Every row gives one point. Each copy is the shape, with its points in the same order, turned, moved and blurred by noise. Is it also mirrored, or only turned?
In the rows, zero is written as 128.

Shape (9 x 3):
[[120 141 145]
 [161 107  88]
 [135 130 121]
 [106 196 114]
 [ 98 123 101]
 [105 156 124]
 [127  98 118]
 [ 84 167 124]
 [ 48 159 136]]
Copy 1 (9 x 3):
[[153 146 139]
 [ 79 129 128]
 [125 143 131]
 [156 197  95]
 [135 124  95]
 [155 158 111]
 [120 110 132]
 [172 163  94]
 [202 142  83]]
Copy 1 is: mirrored
Copy 2 (9 x 3):
[[113 114 140]
 [103 165  88]
 [108 129 123]
 [ 50 104 164]
 [102 103  97]
 [ 85  96 139]
 [127 124 104]
 [ 84  79 145]
 [ 90  45 139]]
Copy 2 is: only turned

Shape (8 x 4):
[[153 150 160 123]
 [127 182 155 117]
 [119 131  95 156]
 [133 102 167 112]
 [153 107 172 210]
 [161  84 107 116]
 [138 142  55 130]
 [113 131 132 113]]
Copy 1 (8 x 4):
[[113 123 170 166]
 [ 90  91 174 142]
 [123 132 108 130]
 [162 134 181 142]
 [164 106 119 219]
 [141 179 136 137]
 [ 81 164  98 113]
 [131 121 155 114]]
Copy 1 is: only turned
Copy 2 (8 x 4):
[[116 118  77 117]
 [ 96 147  86 106]
 [151 129 148 144]
 [114  71 111  99]
 [ 97  67 114 197]
 [186  74 116 120]
 [195 154 138 132]
 [128 118 126  97]]
Copy 2 is: mirrored

Shape (14 x 8):
[[ 78 119 103 137 129 110 129 172]
 [ 89 120  85 122 125 119 148 143]
 [134 125 109 141 192 167 127 108]
 [ 91 167  67 134 114 150 117 131]
 [136 126 141 139 189 137  72  63]
 [135 101 110 146 171 144 110  48]
 [162 153  84  97 131 129 114 113]
 [124 150  95 129 135 159 164 123]
 [ 80 150 197 156 169  75  90 138]
 [106 133 131 141 100 144 117 172]
 [104 133  85 135 110 162 149 125]
 [174 109 121 142 174 152  86  57]
 [122 167 158 207 125  79 129 163]
 [ 93 163 106  95  72 131 158 147]]
Copy 1 (14 x 8):
[[ 98 129 146 149  74 150 121 146]
 [105 118 132 150  91 144 155 133]
 [155 126 162 161 174 127 140 155]
 [ 71  96 116 135 132 121 135 143]
 [163 145 170 185 170  58 115 136]
 [170 123 138 204 167  82 152 131]
 [130 144 107 110 145  96 152 122]
 [119 109 130 137 153 153 149 117]
 [108 179 212 182  97 105  63 105]
 [116 111 126 129  97 149  82 125]
 [111  86 115 148 128 146 142 125]
 [190 142 129 181 182  69 129 137]
 [ 85 190 137 182 119 164  58 103]
 [ 84  96 118 107  92 143 136  79]]
Copy 1 is: only turned
Copy 2 (14 x 8):
[[ 91 157 161 116 132 127 156 191]
 [114 165 166 115 100 128 135 165]
 [163 178 107  93 158 136 110 140]
 [142 147 189  84 127  95 158 144]
 [144 161  64 114 168  80 124 108]
 [142 162  73  88 122 107 107  99]
 [181 133 154 132 116  99 112 144]
 [158 168 167 105 127 153 127 128]
 [ 83 147  89 177 188 117 189 153]
 [101 113 180 122 162 136 134 163]
 [135 146 176  88 117 139 122 138]
 [164 138  63 100 148 100  94 110]
 [122  91 119 143 149 167 212 159]
 [115 138 226 140 117 131 149 129]]
Copy 2 is: mirrored

Shape (14 x 9):
[[149 161 182  72  91  98 156 185 147]
 [122 146  79  97 122 145  90 144 124]
 [184 114 151 101 187 157 126  80 158]
 [109 146 140 161 105  75 175 126 189]
 [139 102 177 133  89 103 125  71 149]
 [129 124  83 110 186 166 159 117  88]
 [124 110 117 155 189 167 129  96 138]
 [141 117 174  90  84 115  90 122 114]
 [186 124 181 122 164 142 162 141 140]
 [191 183 162 150  93 127 149  84 169]
 [115 133  87 148 154  83  99 167 114]
 [119 141 138 150 138 145 117 119 129]
 [118 108 161 133  88 142 125 131 147]
 [110 186 167  95 185 155 105 126 125]]
Copy 1 (14 x 9):
[[112 231 147 146 169 110 111 132 134]
 [189 123 133 173 130 148  99 143 128]
 [113 125  91 154 141 163 211 160 147]
 [ 48 148 170 138  92 121 103 126 140]
 [107 166 141  96  72 123 175 149 124]
 [145  94  78 139 157 202 116 117 148]
 [118  72 111 147 131 167 167 119 129]
 [173 191 139 111 117 114 156 137 126]
 [ 81 152  87 134 177 126 172 132 142]
 [ 79 173  82 168  75  97 151 151 122]
 [154  98 151 145 137 111  86 112 185]
 [135 117 121 145 118 130 142 105 120]
 [123 150 147 110 121 116 141 137  91]
 [149 149 123 194 152 155 173  68 138]]
Copy 1 is: only turned
Copy 2 (14 x 9):
[[ 56 159  71 150 156  77 121 111 114]
 [160  93  92 106 114 123 124  83 135]
 [166 140 153 214 100 126 144 108  91]
 [109 201 143 104 147 115 124 166 158]
 [ 93 167 177 150 119 151  74 117 120]
 [213 102 129 170 175 125 139  81 140]
 [191 107 180 159 138 132 142 126 120]
 [ 76 114 122 149 122 139  79  89 106]
 [127 154 134 196 162 108 154 125  73]
 [142 211 129 140 114 111  80 134  68]
 [142 101  88 102 156 171 152 135 147]
 [152 111 142 128 141 125 107 133 110]
 [ 95 128 163 115 137 110 104 107 110]
 [156  80  98 187 123  87 104 153 117]]
Copy 2 is: only turned

Shape (15 x 11):
[[140 141 188 106 122 153  71 140 135  81 137]
 [118 113 165 191 182 125 105  81  65 172 165]
 [135 164 145 157 134 118 136 164 145  70 126]
 [151  72 147 110 133  83 124 132 106 117 137]
 [135 101  93 103 121 111 147 103 106 164 145]
 [130 134 151 159  74 124  94 133 140  72 110]
 [182 131 173 159 102 146 103 161 170 107 134]
 [150 121 173 127  87 114  98 162  87 117 130]
 [124 133 170 147 103 114  91 134 173  79 125]
 [149  86 129 119  98 121 100 140  96  96 198]
 [ 58  73 121 161 164 137 181 113  87 181 131]
 [ 87  98 105 183 168 162 129 139 115 127  88]
 [156  72 107 127 141 114 135 102  82 132 133]
 [122 167 138 153 108 165 162 134 156  62  79]
 [118 177 109 144 126 123 114 157 152 113  97]]
Copy 1 (15 x 11):
[[ 66  94 138 125 177 149 135 169 144 115 152]
 [191 168 199 104 183 135 104 128 129  94 130]
 [111 118 121 120 145 138 192 165 105 161 145]
 [100 128 149 176 133 144 149 129 136  90  83]
 [133 132 136 156 114 113  95  98 114 126  90]
 [ 66 151 126 153 186 156 146 171  92 169 130]
 [ 98 124 107 122 143 175 133 228 131 154 112]
 [100 112 181 181 154 144 135 182 145 152 108]
 [ 80 125  90 137 188 165 146 163 120 146 124]
 [113 107 158 182 134 158 122 163  86  92 119]
 [186 200 143 159 119 111 111  73 145 113 158]
 [120 198 143 104 128 158 134  91 133 147 175]
 [111 165 178 146 108 124 112 111 119  91  96]
 [ 70 152  93 121 145 108 173 164 104 189 177]
 [106 124 121 119 156 144 160 122 119 194 140]]
Copy 1 is: only turned
Copy 2 (15 x 11):
[[115  54 167 124 150 118  96 113 146 122 181]
 [178  80  77 136 169 163 143 176  61 136 109]
 [111 126 140 151 106 146 113 130 154  82 159]
 [106  92 152 130 137 149 165  83  87 144 124]
 [133 148 143 103 144 114 181 119  97 145  98]
 [144  91 162 154  88  97  91 101 118 106 163]
 [165  88 169 133 114 134 139 112 132  85 209]
 [123  97 142 113 108 138 114 104  99 153 187]
 [136  79 160 174 116 105 113 100 138 101 162]
 [ 97 103 181 117 140 107 147 135  49 124 155]
 [131 116  31 114 141 102 198 130  82 115  87]
 [139  73  81 108  94 117 154 139 134  78  82]
 [136 115 144  95 137 142 163 105  68 124  85]
 [131 138 120 120 102 103  83  98 175  58 148]
 [137 122 141 134  83 120 133 146 184 107 137]]
Copy 2 is: only turned
Copy 3 (15 x 11):
[[169 114 133 156 154  85 145 159  47  77 164]
 [112 130 197  88 151 137  64 151  67 167 166]
 [153 162  92 145 128 121 180 166  73 136 146]
 [129 125 131 145 120  77 120  78  64 150 139]
 [123 110 149 124 103  98 125  94 148 154 124]
 [182 134  71 123 150  95 143 158  69 109 115]
 [194 151 122 155  91  96 143 170  55 110 118]
 [167 140  97 141 120  72  98 129  74 121 171]
 [160 126  97 151 145  93 150 168  51 116 107]
 [136  84 115 100  89  69 127 113  65 118 165]
 [ 46 174 168  89 139 137  88 109 131 130 126]
 [104 171 132 108 144 191 123 117  99  98 128]
 [126 119 154 104 114 113 116  64  92 145 142]
 [166 185 102 130 158 126 204 157 115  98 111]
 [154 140  97 165 138 143 156 167 123 123 129]]
Copy 3 is: mirrored

Shape (15 x 12):
[[126 106 147 151 118 140  96  85 151 113 142  92]
 [183  73 100 104  62 107 127 103 152 109  88 139]
 [158 151 160  90  88 113 140  67 118  98 117 163]
 [161 128 179 176 158  63  70 141 133 143 129 120]
 [109 130 163 104 173 132 143 141 164 117 105 113]
 [173 162 121 127  74 101 161 123 114 103 121  95]
 [ 81 125 152 140  63 162 121 143 146 152 146 129]
 [175  68 119 113 146 139 161 134 164 145 136 160]
 [122 122 141 157 154 105  92  88  99 162 145  99]
 [179 106 171 135 143 138 163 130  91 141 107 102]
 [132 152  95 160  74 156  81 109  95 137 109 117]
 [107 157 105 119  77 150 141 164  89 155 158 138]
 [117 149 135 130 101  68 117 136 156 169  67  80]
 [ 96  86 157 191 168  86 132 105 173 102  94 110]
 [ 96  77 143 162 164  95  62  90  90  84 134  93]]
Copy 1 (15 x 12):
[[ 94 153 133  95 134 167 191 152 118 126 164 110]
 [116 148 221 133 139  76 196 144  90 136 165 117]
 [ 97 172 214 148  98 154 177 117 141 119 115 104]
 [103 199  94 134 134 156 184  85  96 130 161 187]
 [ 89 193 134  69 107 134 108 112 124 115 146 118]
 [130 160 174 148  83 137 164 151  64 111 103 120]
 [118 129 105  83  98 113 197 129 145 132  93  84]
 [165 175 154 117 134  89 124 132 140 111 179 105]
 [107 138 114 114 147 180 165 136 145 109 143 179]
 [132 196 133 140 117 144 108 158 124 163 123 142]
 [ 83  84 124 161 104 133 185 137 107 123 122 122]
 [146  98 113 141 108 115 149 124 125 106  72  96]
 [ 72 164 132  84  87  90 181 140  88 100 114 194]
 [112 165 132  33  96 170 165 107 104 146 197 176]
 [ 84 120 131  86 185 212 168 111 106 154 163 164]]
Copy 1 is: only turned
Copy 2 (15 x 12):
[[127 129 106 113  95 122 182 109  98 154 112 172]
 [ 75 122 141 155 122  76 146 152 118 172  54 115]
 [ 90  62 141 155 146  82 176 119 149 116 117 152]
 [124 146  47 111  89  93 146 101 189 170 149 163]
 [127 154 137 109 144 127 149  61 136 147 161 111]
 [ 87 131 109 111 144  81 155 154 141  82 102 126]
 [ 75 108 123  89 121 144 128 140  76 153 166 161]
 [114 141 171 161  76 112 102 112 134 155 118 110]
 [177 106  79  94  98  97 150 122 129 153 139 158]
 [150 158 112 168 128 100 142 147 141 119 155 119]
 [126 111 105  86 157 115 128 175 111 147  96 196]
 [105  85 119  79 145 147  90 169 111 109 145 133]
 [ 96 150 100  56 151  57 162 131 139 180 141 109]
 [129 175  84 117 111  57 140  43  92 169 137 151]
 [184 105  34 124 115 107 158  73  97 172  96 157]]
Copy 2 is: mirrored
Copy 3 (15 x 12):
[[ 99  86 152 112 126 123 111  99 152 156 155 110]
 [177  70 127 172  98 174  83 115 154 113 131 154]
 [169 134 119 111  73 174 119 124 130 171 169 161]
 [ 66  75 109 127 171 138 151 184 122 150 172 152]
 [142 117 157  91 171 127 143 135 136 180  95 150]
 [180  92 120  84 110 151 109 137  98 100 164 129]
 [134 137 141 123 140 165 153 114 160 132 131  50]
 [149 127 120 144 136 114 108 142 197 113  97 171]
 [ 64 111 103 121 133 104 129 119 104 150 146 121]
 [137  95 122 101  97  97 173 149 132 113 114 160]
 [137 119 146 165 119 131 134  96  87 110 183  86]
 [160 175 123 126 126 139 133 148 107  99 133  62]
 [148  60  87 121 185 169 145 114  85 145 121 116]
 [ 62  77 162  92 176 168 132 100 142 140 110 175]
 [ 27  83 176 128 114 132 102 131  95 165 128 131]]
Copy 3 is: mirrored
Copy 4 (15 x 12):
[[102  90 160 138 131 151 104 133 124 119 109  96]
 [163 155 172 149  72 127 115 179 117 123  61 116]
 [167 155 147 102 115 135  91 146 120 189 118  78]
 [ 53 130  94 102 167 158 133 173 110 143 112 151]
 [128  79 144 147 130 116 155 120  91 180 141 147]
 [180 157 105 159 147 158 121 131 153 158  75 107]
 [131  97 138 149  86 140  85 101 174 122 152 151]
 [119 137 159 191  98  81 129 188  99 144 132 129]
 [ 61 123 118 119 157 104 123 113 134 124 110  96]
 [146 125 142 140 185  85 149 171 147 141 124 126]
 [133 179 153 119 131 145 114  80 145  92 113 129]
 [147 169 112 160  90 117 125  85 185 134 157 132]
 [117 105 108 113 124 133 128 100 134 159  45 175]
 [104  56 100 127 147 124 104 150  49 112 102 140]
 [ 72  82 115  89 138 142 151 129  95  79 123  68]]
Copy 4 is: only turned
